Rows are points. Before rounding, the points of a table are all equally far from one centre. They may lie mostly on one side of it. Where is the centre, to within rounding?

Points (7 x 3):
[[ -4 -21  45]
 [ 25  40  54]
 [ 29 -52 -11]
 [-22  30 -15]
 [ 42  67   3]
 [ 67 -36  28]
 [ 53  63  12]]
Centre: [31  7  4]

Points, 7 rows:
[[ 19  -7  38 -50]
 [ 22 -38  32  32]
 [-79  53  76 -24]
 [  9 -52  23  39]
 [-18 -74  10 -18]
 [ -2 -48 -46  -4]
 [ 17 -47  -5 -28]]
Centre: [-46  10   8   4]

Points:
[[ 26  28  72  14 -27  44 -11 -24]
 [-52  -9  -2 -66  -7  49  -9  -7]
 [  3  -2 -27 -30  15  43  31 -91]
 [-45 -26  -8 -10 -31   1 -16 -84]
 [ 33 -50  54  70 -11  35   1 -44]
 [-58 -54  24  15 -46  57  34 -51]
 [-57 -41  14  40 -17  57 -13 -57]
 [-24  34 -34  46 -33  25 -47   0]
 [-24 -62 -15 -48  10 -22  38 -67]
 [-39 -47 -24  -6 -21  12 -27 -76]
 [ -3   4  59  51  27  31 -23 -50]
 [-61 -11 -41  28  29   3 -12 -65]
 [ -5  31  13 -40 -21  74  11 -47]
 [-39 -30  34 -58 -25  46   9  35]]
Centre: [  0 -15  -3  13  -4   8  28  -3]

Points:
[[-50 -14 -17 -16  24  77   4 -41 -46 -49  23]
 [-61 -39 -37  30  36  31  25 -21 -44 -61 -19]
 [-69  37  28  16   6  36  31 -26 -49 -29  36]
 [-67  13   5  -8  32  46  48 -65 -40 -42 -10]
 [-46   0 -10  48  56  26  54 -31 -43 -35  26]
 [-77   2 -11  19  52  42  27 -41 -37 -26  16]
 [-24   4 -61  28  48   9  33 -58  -7 -45  34]
 [-55  13  -5   9  59  29  25 -79 -49 -32  10]
 [-40  26 -49  -9  10  63  17 -56 -34 -49 -11]
 [-42  18 -48   2   4  24  69 -47  -7 -43  39]
 [-39 -47 -21  60   4 -18 -16 -44 -56 -62   3]
 [-90   1   0  37  40  13  18 -45 -37 -33  -1]
 [-10 -38  -8   4  50  15  -4 -14 -81 -65 -41]
 [-57  -5 -63  23   0   8  37   0 -15 -69  -1]
 [-16  16 -28  -4  38  36  58 -37 -34 -84  27]
 [-55 -14  -9  -1  79  29   8 -46 -39 -52  10]
 [-43   1 -43  13  17  25  55 -41 -52 -75 -33]
 [-61   4  24  29  50  26  19 -30   3   9  14]]
Centre: [-11  -9  -3  -3   3  -1  14 -28 -30 -26   3]

Points (19 x 12):
[[-17  35  32   5 -45   6 -39  11 -47  19  20  -7]
 [ 52  42  43 -13 -34   9 -10  26 -80  38  -2  50]
 [ 28  -7  32   7  10  34 -32 -14 -48  41 -12  45]
 [ 44  25  10   4  13 -11 -41 -22 -38  21   4  20]
 [ 23 -30  30 -15   6  26 -30  40   5 -26   2  12]
 [  5 -26  19  33 -38   1 -49 -17 -33  10  -8  33]
 [ 39 -20  47 -18 -25  23 -16  34 -27  49  35  12]
 [ 25 -20  54   6 -60  -8 -52  29 -51  -2 -26   8]
 [-19   1  -2  39 -30 -10 -14 -12 -55  16 -18  19]
 [  8 -15  38  24   2 -39 -20  26 -36  37   4  39]
 [ 10 -52  18   9 -30  -6 -14  -7 -53  23  -5  11]
 [ 40 -20  21  36 -36  26 -19  -8 -95  25  -5  14]
 [ 64 -33   4  17 -61 -12 -12   8 -61 -14 -18   0]
 [ 48  17  35 -28 -28   6 -44  34 -27 -41  20 -12]
 [ 32  24  31  -6 -31 -20 -30 -21 -44  43  20  28]
 [ 17 -17  50  11 -12   9  -8  20 -77  39  -3 -29]
 [ 34  -2  13  17 -21 -13 -45 -13   5   8  30   6]
 [ 13   1  40 -11 -47   9 -43 -20 -65   8  27  25]
 [ 20 -29   4   5 -48  14 -33  17 -19  29 -33  22]]
Centre: [ 34  12  37  21 -24  13   6  19 -34  -7   1  20]

Points:
[[-44  51  24 -60 -38  62  18 -31   9 -23   5 -64  19  20 -18 -28 -28   4]
 [ 10  49 -10 -95 -46  38  10 -23  25  14 -25 -35  71  24  28 -46 -36  26]
 [ 24  50  -8 -54 -37  62  38 -54  51  69   5 -14   6   9  -8 -36 -36   2]
 [-15  41  11 -63 -80  54  49 -17  31  19  -6 -64  30   4 -18 -21 -24  -2]
 [ -3  33   9 -51 -42  66   8 -14  62 -19  13   8  -2 -14 -20 -56 -44  20]
 [  0  71   9 -53 -28  50  49 -45  19 -29  -3   4  27 -16  27 -41 -15   7]
 [ 15  60 -21 -62 -31  65  28 -43  42  35  38   4  28 -20 -24 -29 -46  22]
 [-21  74   0 -60 -33  45  12 -32  62  -8  12 -32  23  16  14 -38 -30  -1]
 [-11  78  -5 -84 -28  50  20 -13  19  19   4 -44  51 -14 -23 -34 -42   9]
 [  6  12  20 -66 -64  65  24 -35  57  -8   0 -17  36 -14 -23 -15 -51   3]
 [ -6  22 -16 -37 -59  78 -35 -22  24  11 -14 -17  -5  18  17 -59   7  -8]
 [ -2  35 -10 -58 -15  79  42 -38  52  -5   1 -48  23 -10  -1 -25 -21 -14]
 [ 34  49   9 -57 -53  78  24 -41  40  26 -14 -39  35   4  13   6 -40   5]
 [  2  36  23 -35 -28  62  40 -40  68   3  20 -55  24   0  -3 -26 -13   3]
 [-15   5   1 -64 -75  71  41 -26  30  26  -1 -18  23  10 -29 -74  -9  15]
 [ -1  51 -22 -50 -59  64  29 -32  26  27 -23 -36  35 -21 -26 -32 -20  -5]
 [-41  33 -11 -94 -42  13 -15 -33  30   8  17 -54  27   4 -22 -27 -25 -30]
 [-13  54   0 -85 -52  36  51  -2  56 -17  13   5  29 -14  -2 -39  -2  10]
 [ 25  57 -21 -40 -40  42  37 -24  51  23 -10 -52  47   3  19 -46 -13  39]
 [ 11  40  -5 -77 -19  44  52 -21  32  32 -19  -5  62   5   5 -24 -28 -55]
 [-17  49  -6 -67 -56  65  16 -33  48  -6  -4 -41  24   2 -25 -23 -43  -1]
 [ 46  67 -11 -59 -61  29  25  12  31  25  -6 -43  18 -16  -8 -59 -29  -6]
 [-28  49  16 -54 -46  48  38 -71  27  21  -8 -43  26   5  -1 -25 -23 -16]
 [-22  63  -1 -65 -38  41  15 -25  69   9  -6 -19  30  27   4 -46 -38 -10]]
Centre: [  7   2  -2 -46 -17  14  19   1  -9  20  15  -8   8  22   6 -10 -23  16]
